Each point is reached from the start by the listed moves, each made once or not at all, plus a little noise. Say if it took an odd or an even number of moves. Then give how often each move was made.
In the rows, zero is written as 128.

Moves:
(1): [136 132 160  88]
(2): [141 152 141 144]
(3): [ 61 142 207 106]
Start: [165 122 143 149]
Points:
[189 150 188 126] -> even (1, 1, 0)
[181 148 159 166] -> odd (0, 1, 0)

Moves:
(1): [136 101 135 154 126 120  96]
(2): [156 175 103 147 139 117 126]
(3): [110 150 178 106 152 109 115]
(4): [ 80 159 163 172 123 124 128]
(5): [110 112 102 120 139 136 116]
(6): [145 133 101 119 146 194 110]
Start: [137 141 128 159 146 123 145]
Points:
[109 119 162 156 179 104  88] -> odd (1, 0, 1, 0, 1, 0)
[ 79 223 162 192 189  97 118] -> even (0, 1, 1, 1, 1, 0)
[ 70 156 133 197 153 127 132] -> even (0, 0, 0, 1, 1, 0)
[173 152  56 189 184 175  80] -> even (1, 1, 0, 0, 1, 1)
[ 70 195 213 182 165 101 133] -> even (0, 0, 1, 1, 0, 0)
[110 177 135 196 158 186 129] -> even (0, 0, 0, 1, 0, 1)

Moves:
(1): [145 147 150 147 127 119 132 131 141 115 149 134 138]
(2): [124 188 119 114 137 111 138 126  97 103 119 117 120]
(3): [116 117 173 129 154 113 115 132 123 146 121 124 121]
(4): [108 120 120 156 123 110 158 128 129 131 146 123 111]
(5): [127 118 109 108 145 122 134 119 136 124 136 123 152]
(6): [123 136 141 119 142 161 122 118 103 134 138 138 134]
(7): [119 121 145 113 134 136 153 121 128 130 117 135 134]
(8): [113 138 116 136 148 150 127 194 148 120 143  94 127]
(9): [136 157 120 133 163 141 129 104 148 159 121 129 119]
(10): [150 124 129 144 138 110 122 135  98 157 122 117 144]
(11): [139 137 117 117 116 125 128 130 146 161 158 137 126]
Start: [ 97 144 145 141 140 131 123 119 141 140 139 118 151]
Points:
[ 93 238 179 178 229  94 172 167 146 210 183  78 139] -> odd (1, 1, 1, 1, 0, 0, 1, 1, 1, 1, 1)
[138 243 182 156 208  80 119 108 127 214 161 108 151] -> even (1, 1, 1, 0, 0, 0, 0, 0, 1, 1, 1)
[104 163 118 126 192 138 130  86 170 167 142 114 166] -> even (0, 0, 0, 0, 1, 0, 0, 0, 1, 0, 0)
[ 97 195 193 136 200 112 107 117  50 169 127 102 158] -> even (0, 1, 1, 0, 0, 1, 0, 0, 0, 1, 0)
[ 66 212 202 112 233 145 147 162 122 116 165  87 179] -> odd (1, 1, 1, 0, 1, 1, 1, 1, 0, 0, 0)
[116 249 160 161 198 122 181  87 107 205 185 125 154] -> even (1, 1, 0, 1, 0, 1, 1, 0, 1, 1, 1)
[ 94 222 127 133 186 119 141 176 152  91 175  73 176] -> even (1, 1, 0, 0, 1, 0, 0, 1, 0, 0, 0)

Moves:
(1): [185 127  85 142 129 130 144 117  56 191 193 123  95 118 109]
(2): [ 90 122 151 136 134 161 134 127 140 142  96 183  58 131 186]
(3): [ 79 121 187 122  88 204 180 132  78  97 167 124 105 111  92]
(4): [ 66 132 130 134 102 115 130 150  86 123 129 132 114 123 117]
(5): [110 151 130 146 128 151  75 119 138  73 126 111 130 138 151]
(6): [113  96 117 133 107 160 148 129 140 141 116 109 151 128 145]
(7): [113 143  83  88 194 145 109 136 146  61 143 117 137  83 116]
(8): [147 126 156 157 176 127 129 150  82 119 110 147 110 100  95]
(9): [148 163 177 152 118 101 126 151 136 102  98  83 100  80 112]
(10): [105 130 129 158 168  95 161 112 127 118 140 134 118 120 147]
(11): [116 116 121 147 119 131 126 128 176 147 148 107 119 133 102]
(12): [125 123 126 156 114 102 144 104 139  83 102 174 105 146 132]
(13): [ 94 172  83 120 148 153 171 129 155 139 156 173 139 109 104]
(14): [139 142 109 122 142 147 170 152 130 113 143 121 118 152 119]
Start: [139 116 126 152 117 139 137 145 154 123  95 125 178 112 104]
Points:
[ 27 125 143 181 114 153 158 176 172   7  12 150  78  42 144] -> even (0, 1, 0, 1, 0, 1, 1, 0, 1, 0, 0, 1, 0, 0)
[ 85  96 171 240 201 139 178 151 168 137  78 184  73  81 124] -> even (0, 1, 0, 0, 0, 0, 0, 1, 0, 1, 1, 0, 0, 0)
[ 32 146 147 197 127 124 134 169 207  11  41 149  40  40 100] -> even (0, 1, 0, 1, 0, 0, 1, 0, 1, 0, 1, 1, 0, 0)

Moves:
(1): [127 121 119 116 120 143 139 148 137 139 139 143 139 132 122 120 140 122
 135 134]
(2): [133 140 122 125 126 130 136 124 125 123 128 135 132 132 108 134 130 135
 119 138]
(3): [139 129 131 131 124 129 120 129 143 123 116 153 131 127 142 140 109 125
 118 117]
(4): [123 124 124 131 111 121 126 141 153 134 115 112 125 143 125 121 145 128
 117 120]
(5): [125 125 128 113 120 140 131 118 129 126 115 119 124 111 123 125 126 120
 126 131]
(6): [131 140 159 115 123 125 120 113 126 145 132 132 115 124 133 126 122 149
 102 126]
(7): [ 96 134 130 118 143 126 143 135 137 139 129 160 118 133 119 112 137 129
 137 112]
(8): [116 141 128 133 111 142 125 125 150 149 135 128 104 149 128 134 112 125
 129 141]
(9): [111 116 143 142 120 135 143 116 121 128 133 140 130 133 137 152 146 135
 146 116]
(10): [118 132 125 117 137 125 116 136 120 133 133 130 140 133 119 147 129 128
 110 135]
(11): [137 117 126 120 129 111 117 131 131 106 136 114 109 125 110 119 114 126
 106 134]
(12): [143 113 127 117 139 152 134 121 137 125 121 128 134 136 130 140 128 136
 119 120]
(13): [130 116  85 148 123 132 143 126 125 142 158 137 125 121 155 120 113 153
 134 126]
(14): [121 127 139 128 124 130 135 125 122 120 106 124 127 132 127 131 109 137
 121 127]
(15): [119 121 131 129 137 141 114 127 137 130 132 133 126 116 124 122 126 136
 141 128]
(16): [137 135 115 117 120 120 130 142 134 129 125 135 126 125 132 131 137 128
 143 137]
(17): [122 122 122 120 133 116 137 121 131 128 124 127 144 125 140 126 122 128
 124 135]
(18): [128 131 134 132 133 138 122 137 123 119 134 133 123 121 139 125 146 121
 117 134]
(19): [131 105 117 141 150 111 158 138 127 135 118 152 126 109 110 129 131 133
 151 147]
(20): [122 123 107 122 130 127 113 126 120 131 111 141 134 140 126 119 127 126
 125 125]
Start: [133 113 134 145 122 112 133 124 150 116 134 130 124 135 127 108 125 130
 126 138]
Points:
[108 124 116 116 114 149 172 129 156 153 173 193 105 113 133  73 140 164
  97 143] -> odd (1, 1, 0, 0, 1, 1, 1, 0, 0, 0, 0, 0, 1, 0, 0, 0, 0, 1, 0, 0)
[112  72  77 150 121 165 198 144 177 161 155 208 123 147 111 159 117 189
 165 178] -> odd (1, 1, 0, 0, 0, 0, 0, 1, 1, 1, 0, 1, 1, 1, 1, 1, 0, 0, 1, 0)
[106  72  95 150 118 104 179 152 181 145 148 248  95 138 118  89 148 174
  96 130] -> even (1, 1, 1, 1, 0, 1, 1, 0, 1, 0, 1, 0, 1, 0, 0, 0, 0, 1, 1, 1)
[ 89  78  79 178 140 126 158 130 180 134 157 249  73 134 118 107 109 165
 141 148] -> odd (0, 1, 1, 0, 0, 0, 1, 1, 1, 0, 1, 0, 1, 0, 1, 0, 0, 1, 1, 1)

Moves:
(1): [133 113 157  96 136 138 136 132 121 124 118 122 118 125 134 138 134 131
 124 110 116 141 112 116 129]
(2): [135 141 132 117 136 137 120 133 118 122 133 136 137 133 118 119 116 135
 135 133 131 130 115 134 118]
(3): [137 122 127 127 137 129 108 134 122 118 109 134 119 131 127 128 121 118
 119 125 135 123 101 121 128]
(4): [128 115 130 124 125 122 134 131 132 107 137 146 146 131 113 119 134 121
 132 125 118 126 142 129 136]
(5): [129 133 135 137 124 125 121 138 116 115 132 106 121 131 120 121 132 141
 112 124 122 122 124 122 120]
(6): [125 121 127 113 128 141 138 130 149 105 120 124 127 125 127 131 102 132
 136 125 121 126 136 110 137]
(7): [119 127 136 128 130 135 118 124 129 141 132 132 129 125 138 100 119 136
 136 119 126 124 107 132 127]
(8): [151 129 116 129 139 135 122 119 122 149 123 126 109 112 124 144 115 112
 143 133 122 118 101 143 126]
(9): [124 125 127 124 125 132 119 132 135 130 133 131 115 121 130 117 136 128
 119 134 119 126 124 130 128]
(10): [118 116 137 123 115 120 117 118 129 112 124 115 138 131 120 127 122 109
 128 141 132 122 112 121 126]
(11): [105 118 129 127 159 128 133 105 116 130 118 138 119 130 136 115 116 126
 124 149 127 134 132 126 100]
(12): [120 134 129 128 121 135 131 129 124 128 131 140 122 139 138 124 115 138
 131 123 126 134 133 132 122]
(13): [107 125 128 127 107 155 136 134 147 125 127 132 123 144 121 128 133 134
 124 135 129 128 112 124 126]
(14): [129 124 107 128 124 141 108 116 138 132 133 131 131 119 126 126 157 145
 146 137 120 154 136 140 123]
(15): [123 101  98 131 143 123 136 134 116 119 143 119 151 117 136 127 130 117
 139 142 144 123 127 128 115]
(16): [139 124 123 141 132 124 137 116 133 133 144 141 120 151 126 131 119 119
 117 134 133 131 113 112 108]
(17): [127 116 143 128 141 130 125 120 115 139 127 151 142 115 124 128 125 137
 132 126 122 148 137 128 117]
(18): [156 138 133 134 128 133 136 131 124 136 123 114 131 111 132 116 118 111
 118 123  96 122 130 129 126]
(19): [130 122 133 118 150 134 137 119 111 146 107 120 144 146 128 108 135 119
 137 161 140 130 124 115 152]
(20): [113 140 114 141 132 114 115 132 128 119 136 114 126 125 121 126 132 131
 128 135 123 142 117 119 128]
(21): [131 113 140 118 136 113 126 149 147 133 115 109 123 129 129 119 119 123
 137 127 132 129 136 135 129]
(22): [121 156 141 133 133 144 131 121 134 117 141 129 112 152 138 122 151 124
 128 163 126 132 127 125 145]
(23): [136 135 129 129 101 137 132 141 115 134 121 136 132 129 129 123 143 134
 139 124 133 117 129 126 109]
(24): [110 114 129 133 118 107 137 126 126 132 119 133 124 123 113 130 122 140
 113 118 151 137 114 130 131]
Start: [109 117 106 137 137 121 136 120 129 112 124 126 135 123 128 142 110 125
 126 130 135 130 123 143 118]
Points:
[ 95 110  98 122 185 176  82  92 129 109 116 171 122 131 126  77 118 131
 178 197  99 176  73 133 149] -> even (0, 0, 1, 1, 0, 1, 1, 1, 1, 0, 0, 1, 0, 1, 0, 0, 1, 0, 1, 1, 0, 1, 0, 0)
[103  81 135  94 155 142  97 129 102 145  90 117  83  93 117  84 115 167
 145 128 126 157  43 172  50] -> odd (1, 1, 0, 0, 1, 0, 1, 1, 1, 0, 1, 0, 0, 1, 0, 0, 0, 0, 0, 0, 1, 0, 1, 1)
[103  90 107 123 163 120 112 119  91  77 117 140 137 171  84 103 119 156
 115 147 144 190  46 107 106] -> odd (1, 1, 1, 1, 1, 0, 0, 0, 0, 0, 0, 1, 0, 1, 0, 1, 0, 0, 1, 1, 0, 0, 0, 1)
[ 78  67 174  75 175 124 105 128 108 103 109 134 167 139 113  58  89 124
 158 153 115 174  74 130 122] -> odd (1, 1, 0, 1, 0, 0, 1, 0, 1, 1, 0, 1, 0, 0, 0, 0, 1, 0, 1, 1, 1, 0, 0, 0)
[ 96 129 145 102  94 176 157 134 132  57 118 128 115 139  91 120  85 110
 138 152  97 143  38 122 111] -> odd (1, 1, 0, 1, 0, 1, 0, 1, 0, 1, 0, 1, 1, 0, 0, 0, 0, 1, 0, 1, 0, 1, 1, 1)
[ 74 107  65 160 182 147 148  73 121 105 168 157 123 164 158 118 129 128
 144 209 143 171 126 139  60] -> even (0, 0, 0, 0, 0, 0, 0, 0, 0, 0, 1, 1, 0, 1, 1, 1, 0, 0, 0, 0, 0, 1, 0, 0)
[ 77  19  96 151 184 103 114 106 129 113 117 143 130 103  97  77  53  66
 116 176 122 146   7 129  48] -> odd (0, 0, 1, 1, 0, 0, 1, 1, 1, 1, 1, 0, 1, 0, 1, 1, 1, 1, 0, 1, 1, 0, 0, 1)
[101  70 163  82 152 167 140 137  94  98  96  95 170 125 130  52 106 150
 166 178 127 172  75 120  93] -> even (1, 1, 0, 0, 1, 1, 1, 0, 0, 1, 0, 1, 0, 1, 1, 0, 1, 1, 1, 0, 1, 1, 1, 1)
[123  94  93 160 182 112 100 145 121  70 138 103 155 103 113  93 152 115
 136 177  92 171 125 140 103] -> even (0, 0, 1, 1, 1, 0, 0, 0, 0, 0, 0, 0, 0, 1, 1, 0, 1, 1, 0, 1, 1, 1, 0, 0)
[122  70  98 133 155 113 158 128  99  95 103 101 121 124 109 105  14  98
 131 162 145 112  59 128  21] -> odd (0, 1, 0, 0, 1, 1, 0, 1, 0, 1, 1, 1, 0, 0, 1, 1, 0, 1, 0, 0, 1, 0, 1, 1)
[117  76 138  95 164 158 113 153 111 149  59 123 105 122 113 124 125 112
 148 163 126 152  34 122 109] -> even (1, 0, 1, 0, 0, 0, 0, 1, 1, 0, 0, 0, 1, 0, 0, 0, 1, 0, 1, 1, 1, 0, 1, 0)
